Each point is reached from the start by the listed moves, each made once or not at all, plus a little noise. Is the number of moves made odd or even? Then give how often each move was made.

Moves:
(1): [9,-19]
(2): [60,-8]
Start: [-8,7]
Points:
[61,-20] -> even (1, 1)
[52,0] -> odd (0, 1)
[-8,7] -> even (0, 0)

Moves:
(1): [-36,9,-35]
(2): [39,-8,-52]
(3): [14,-36,5]
Start: [-11,-16,2]
Points:
[-35,-45,-29] -> even (1, 0, 1)
[27,-25,-49] -> odd (0, 1, 0)

Moves:
(1): [-1,3,-17,22,31,21,-31,-19]
(2): [65,-17,-29,-6,-2,9,16,-1]
(3): [-8,24,-13,-22,4,18,15,-15]
(4): [-19,11,-37,-5,-24,-26,-32,29]
(5): [-21,-36,-18,12,-12,-13,19,-27]
(6): [-8,30,-19,31,-7,11,22,-13]
Start: [0,0,-19,-3,30,-16,-5,0]
Points:
[-49,5,-93,35,-14,-45,4,-12] -> odd (0, 0, 0, 1, 1, 1)
[34,-26,-96,3,51,19,16,-62] -> even (1, 1, 1, 0, 1, 0)
[-19,15,-72,12,36,-21,-67,10] -> even (1, 0, 0, 1, 0, 0)
[65,-17,-48,-8,29,-6,12,0] -> odd (0, 1, 0, 0, 0, 0)
[-9,27,-49,-3,65,23,-20,-34] -> even (1, 0, 1, 0, 0, 0)
[-18,53,-51,7,28,12,32,-28] -> even (0, 0, 1, 0, 0, 1)

Moves:
(1): [-4,-25,-3,-4,-30,-16,34,5,0,1]
(2): [-1,-3,29,14,-5,-7,12,11,-25,3]
(3): [-3,-26,10,-14,10,2,-36,22,15,11]
(4): [11,12,41,-4,14,-37,-22,24,4,-30]
(5): [-7,7,-6,19,-3,35,-27,-18,3,-9]
(6): [24,-15,-30,-4,-27,-12,-23,18,-8,-12]
(7): [-17,2,3,29,-16,-25,-14,4,-22,0]
(8): [-46,-39,-13,-1,19,4,9,7,-21,-1]
(9): [-24,-23,4,1,-36,-20,-7,-7,-41,6]
Start: [-3,15,-15,-1,2,1,1,11,-8,-7]
Points:
[-12,-33,0,18,-92,-108,-31,55,-74,-41] -> odd (1, 0, 0, 1, 0, 1, 1, 0, 1)
[2,-27,62,-9,-8,-57,-12,72,-14,-22] -> even (1, 1, 1, 1, 0, 0, 0, 0, 0)
[-20,-81,20,-13,-16,-64,-25,97,-43,-34] -> even (1, 1, 1, 1, 0, 1, 0, 1, 0)
[21,-4,-15,10,-30,-19,-9,40,-41,-15] -> even (0, 1, 0, 0, 0, 1, 0, 0, 0)
[17,-34,24,6,-37,-33,-60,73,-18,-41] -> even (1, 1, 1, 1, 1, 1, 0, 0, 0)
[-83,-68,9,19,-13,15,-50,26,-77,5] -> odd (0, 1, 1, 0, 1, 0, 0, 1, 1)

Moves:
(1): [-10,-12,58,-2,18,6,-48,-52,0,14,4,27,-5,-22,-18]
(2): [-19,-42,10,35,-51,-3,-29,-2,5,38,-12,-10,-9,-8,48]
(3): [-6,12,-24,-9,4,-5,-12,-14,-7,-1,4,7,17,7,-21]
(4): [-17,4,-34,-5,22,5,29,-17,16,-21,-10,-8,-44,-3,21]
(5): [8,28,-16,-13,19,-8,-10,21,7,12,4,10,10,-17,22]
(6): [-34,13,35,4,-12,13,-5,-24,-17,3,-46,4,-38,25,7]
(7): [-6,7,-7,-13,1,13,-2,21,-5,-14,-19,-10,0,-19,-7]
(8): [23,0,-2,17,-34,-6,-2,-10,-3,-26,-6,-5,-16,2,-5]
(9): [-18,14,15,13,17,-8,-33,8,15,-12,-32,40,-16,7,2]
(10): [-14,-5,15,-11,14,-19,1,8,14,-20,2,-11,-21,5,-15]
(11): [-2,-19,-5,-13,-3,6,18,13,-12,1,-11,3,-23,-6,-4]
(12): [20,-6,8,11,19,-35,-2,-9,-7,-9,-14,-4,16,-6,4]
Start: [-2,1,-11,1,-18,5,-7,-19,-21,4,14,2,2,-21,24]
Points:
[-48,31,4,31,-24,10,-18,-60,-10,-52,-81,31,-109,9,50] -> even (0, 0, 0, 1, 0, 1, 0, 1, 1, 0, 0, 0)
[-48,-2,61,-25,-30,12,-57,-76,-52,-38,-60,13,-85,-29,-38] -> odd (1, 0, 1, 0, 0, 1, 1, 1, 0, 1, 1, 0)
[-12,-2,-60,11,-25,-54,-33,-21,2,-36,-41,-29,-42,-60,71] -> even (0, 1, 1, 1, 1, 0, 1, 1, 0, 1, 0, 1)
[-73,1,-10,56,-73,0,-59,-77,-12,-14,-88,31,-102,7,76] -> even (0, 1, 1, 1, 0, 1, 0, 1, 1, 0, 0, 0)
[-63,31,-32,-2,-24,23,-14,-41,-33,-66,-110,36,-118,-7,16] -> odd (0, 0, 1, 1, 0, 1, 1, 1, 1, 0, 1, 0)
[-15,-17,25,-30,-18,-1,-52,-53,-34,-44,-13,13,-46,-52,-49] -> even (1, 0, 1, 0, 0, 0, 1, 1, 0, 1, 1, 0)

Moves:
(1): [1,-4,-6,-2,-8,-13,-4,1,-12,-1,-7,4,-7,15,11,-4,10,2]
(2): [-13,-16,0,-2,-1,8,28,-24,-11,-15,0,16,9,7,-1,-4,0,28]
(3): [-17,7,16,29,27,-11,27,21,7,-3,-4,-2,-27,-1,-20,-15,17,11]
(4): [8,0,-16,2,-16,9,19,-8,6,-4,4,-19,0,-2,-4,4,11,9]
(5): [-7,-2,10,6,-2,-9,11,-1,-19,-5,0,-7,3,8,-4,2,-6,-5]
(6): [-1,19,1,23,19,6,10,27,5,-5,-2,-20,6,3,11,5,10,20]
(7): [13,22,16,-11,-20,-18,-38,8,-1,6,-1,-1,8,-31,8,32,13,6]
(8): [13,3,-7,-1,11,-6,7,4,-7,-6,3,5,-6,13,-11,-10,-10,2]
(9): [2,17,-13,7,-3,5,0,-4,-1,-2,14,4,8,3,4,1,13,-11]
(10): [17,27,-19,16,-7,7,29,-27,4,24,-18,4,9,-15,5,-2,21,-4]
(11): [-4,-10,-5,3,-17,27,2,20,-10,22,19,-14,-6,-12,14,-19,4,-5]
(12): [-7,-11,-5,-5,-5,-14,-10,-18,-30,5,9,-7,9,-3,-3,-20,5,-10]
(13): [-13,-2,5,-5,-2,-7,8,4,-2,-10,-11,6,4,-16,-9,0,15,-3]
(14): [-5,2,-2,-14,-10,6,4,5,22,16,16,11,3,24,-7,-20,-15,7]
(15): [-4,0,2,-17,13,-7,32,-18,-16,-2,5,-12,9,-10,7,-1,-4,-14]
(16): [-16,12,-17,20,-7,-33,11,6,2,-17,1,5,7,7,15,12,-11,5]
(17): [21,26,4,9,2,-11,-33,0,8,-11,5,17,-17,14,14,-22,-2,3]
(18): [18,-4,14,11,4,-8,8,-6,11,-5,10,7,13,-9,-5,-19,12,-14]
Start: [-9,13,-7,-16,-9,-1,-13,-11,1,-5,-10,-29,8,5,-6,-21,9,-23]
Points:
[34,63,-23,-14,-40,-34,37,-48,-10,29,5,-63,57,-23,15,-48,72,-21] -> odd (1, 0, 0, 1, 0, 1, 1, 0, 0, 1, 0, 1, 0, 1, 1, 0, 0, 1)
[-24,35,-3,-15,-52,-30,44,-25,-23,-6,53,-23,62,-6,26,-39,15,-25] -> odd (0, 1, 0, 0, 1, 0, 1, 0, 1, 0, 1, 0, 0, 1, 1, 1, 0, 1)
[-7,50,-28,34,-3,-72,75,-49,-55,-11,-12,-58,56,2,29,-48,46,-42] -> even (1, 0, 0, 0, 1, 1, 0, 0, 0, 1, 0, 1, 0, 0, 1, 1, 0, 1)
[-34,-6,-11,22,-21,8,69,-27,-29,-18,32,-40,18,-25,-28,-95,86,-19] -> even (0, 1, 1, 1, 0, 0, 0, 0, 1, 0, 1, 1, 1, 0, 0, 0, 0, 1)
[21,121,-38,-12,-33,-64,7,-34,10,-5,3,8,32,-5,20,-30,28,-32] -> odd (0, 0, 0, 0, 0, 0, 1, 1, 1, 1, 0, 0, 1, 1, 1, 1, 1, 0)

Moves:
(1): [9,5,-4,-4,-2,-6,3,-2,6,14,1,-9,-2,-9,-6,-3,6,-6,-8,11,7,-9,-5,9,-11]
(2): [-5,4,5,-8,1,-2,-1,-5,2,-6,-11,8,9,0,11,1,-6,6,-10,2,-2,2,21,-6,-15]
(3): [6,2,2,20,-3,-12,-3,-4,7,7,10,30,-10,5,5,17,1,-10,-5,-8,-3,-2,16,-4,9]
(4): [6,13,4,-30,9,-10,-2,-11,14,3,-19,6,-16,-5,-16,-3,-11,-15,12,22,-9,-9,16,-19,1]
(5): [-10,5,4,9,-11,4,-1,-5,-6,-12,0,4,-3,0,-9,-3,9,0,-7,-3,-6,-1,-2,-2,-1]
(6): [17,14,-25,7,10,-6,9,22,-7,-6,-16,-10,-40,-18,-11,1,1,22,20,-13,-2,-8,1,3,-2]
(7): [-9,7,-2,10,-14,15,2,9,-9,-1,10,-8,18,4,-12,1,-14,-10,7,-4,-3,14,4,-8,-10]
(8): [-8,2,-9,4,5,2,-8,-3,-5,28,14,5,12,10,-29,4,-5,-11,-13,9,22,-31,-7,6,-7]
(9): [-3,-5,-3,13,-1,-11,0,-16,1,1,9,1,-6,-5,-11,3,3,-2,-4,0,1,-5,11,-2,-10]
(10): [-19,-28,-11,0,4,23,6,11,-15,10,-7,13,-24,20,0,1,15,14,-13,-16,0,-13,14,-1,-15]
(11): [4,4,5,2,-1,-1,-4,-1,-17,6,11,-14,3,6,-1,-10,13,5,-6,7,5,-11,-3,7,2]
(12): [0,7,13,-3,-1,-4,-2,-6,4,-4,0,-5,-8,21,-8,-11,10,1,8,0,-12,-15,-1,2,-7]
(13): [1,-14,2,11,6,-13,-14,7,5,-7,0,8,-4,2,-7,-6,8,10,-8,8,-29,-7,-6,-1,-4]
(14): [0,4,-13,0,15,3,-8,11,-4,-6,1,7,-4,-13,-7,-11,0,-7,-7,-3,1,11,-11,2,-9]
(15): [-11,4,-6,3,8,7,15,13,2,-3,-2,-7,-1,-10,16,1,-20,4,3,0,0,-8,-8,-16,0]
(16): [2,12,-4,-14,7,2,-16,-6,5,15,4,17,-1,5,1,5,7,8,-9,4,6,6,-8,-7,3]
(17): [0,11,10,2,-4,-22,-13,10,7,-4,10,6,-14,-5,-6,-3,8,3,1,-8,-3,1,8,1,14]
(18): [8,3,8,-14,-3,-3,-4,9,1,-11,10,3,0,15,-4,-4,-7,-3,-5,12,-12,1,-18,3,6]
(19): [3,-12,-10,2,16,19,-5,8,5,5,0,-5,-2,1,-7,5,-10,6,-3,-1,1,-8,-3,-7,-3]
(20): [-7,-18,-3,21,7,2,7,4,13,-8,2,-5,9,2,14,-16,-8,37,9,2,1,-19,4,3,4]
(21): [10,6,-3,-4,-4,-7,7,-4,-9,-2,15,-6,10,-4,2,-2,11,0,1,-11,3,-8,2,11,14]
(22): [-2,4,-1,-5,7,3,6,6,6,-21,2,11,-1,15,-2,16,5,-7,8,15,-5,16,0,-14,5]
(23): [-13,2,-8,0,9,15,0,-12,-3,14,-13,0,-16,29,-7,0,14,-2,-14,0,-18,-7,-4,17,-2]
(24): [-30,-9,-15,-6,-15,13,-12,-12,0,-12,-33,6,-17,-19,16,0,10,0,5,1,-14,12,12,-2,-10]
Start: [4,0,5,-14,-9,-9,6,-4,14,-6,-15,-1,-1,-2,-1,4,5,-6,-21,-4,-2,-4,11,-11,-7]
Points:
[37,19,-30,-25,42,-45,-18,-3,57,0,-35,57,-77,-12,-44,40,10,6,-27,37,-36,-25,54,-60,-34] -> even (1, 1, 1, 1, 0, 1, 0, 0, 1, 0, 0, 0, 1, 0, 0, 1, 0, 0, 1, 0, 0, 1, 0, 0)
[-39,10,-78,-44,29,39,15,-12,9,1,-74,21,-121,-4,-34,21,47,16,-31,8,-38,-47,38,-41,-38] -> odd (1, 0, 0, 1, 1, 1, 0, 0, 1, 1, 0, 0, 0, 0, 1, 1, 0, 0, 1, 0, 1, 1, 1, 1)
[0,49,-14,-49,8,-54,-52,-10,27,21,-53,18,-77,-12,-59,-21,50,19,-28,40,-32,-70,42,-20,-42] -> odd (1, 1, 0, 1, 0, 1, 0, 1, 0, 0, 1, 1, 1, 0, 0, 1, 1, 0, 0, 0, 0, 0, 0, 1)
[-19,-3,-14,20,17,-11,-4,81,-4,-47,-7,-3,-56,21,-15,-55,6,76,-21,-17,-58,-54,17,-24,-43] -> even (0, 1, 0, 0, 0, 1, 1, 0, 0, 1, 1, 1, 1, 1, 1, 0, 1, 1, 0, 1, 0, 0, 0, 0)
[20,17,20,-48,3,-46,19,-31,53,-40,-4,3,-5,27,-22,-15,8,7,-9,51,-31,-49,42,-22,-21] -> odd (1, 1, 0, 1, 0, 0, 0, 0, 1, 0, 0, 1, 0, 0, 0, 0, 0, 1, 0, 1, 1, 1, 0, 0)
[13,41,-16,16,-9,-46,2,7,-15,-18,30,-4,-41,-2,-67,11,51,3,-24,-6,13,-52,20,-4,9] -> even (0, 0, 0, 0, 1, 1, 0, 1, 1, 0, 1, 0, 0, 0, 0, 0, 1, 0, 0, 0, 1, 1, 0, 0)
[-48,18,-36,16,3,16,-22,23,49,-38,-21,55,-22,-27,12,11,-7,18,-37,4,-18,13,39,-63,-30] -> odd (1, 1, 1, 0, 1, 0, 1, 0, 0, 0, 0, 0, 0, 1, 1, 1, 1, 0, 1, 1, 0, 1, 0, 1)
[-42,-39,-10,18,-10,16,-17,23,15,-45,-13,49,-63,40,7,4,41,40,-37,-3,-38,-28,36,-28,4] -> even (0, 0, 1, 0, 1, 0, 0, 0, 0, 1, 1, 0, 0, 0, 0, 0, 1, 1, 1, 1, 0, 1, 0, 1)
[1,37,-5,0,11,-34,-21,5,35,-12,21,26,-61,25,-77,-16,14,-37,-48,13,-81,-54,12,-27,-21] -> odd (1, 0, 1, 1, 1, 0, 1, 0, 1, 0, 0, 1, 1, 1, 1, 0, 1, 1, 1, 0, 1, 0, 1, 0)
[-25,8,-28,33,-13,17,5,3,-19,19,5,31,-79,80,-86,11,33,-4,-49,-24,-37,-73,26,1,-47] -> even (0, 0, 1, 0, 1, 1, 1, 1, 1, 1, 0, 1, 0, 0, 0, 0, 0, 1, 0, 0, 0, 0, 1, 0)
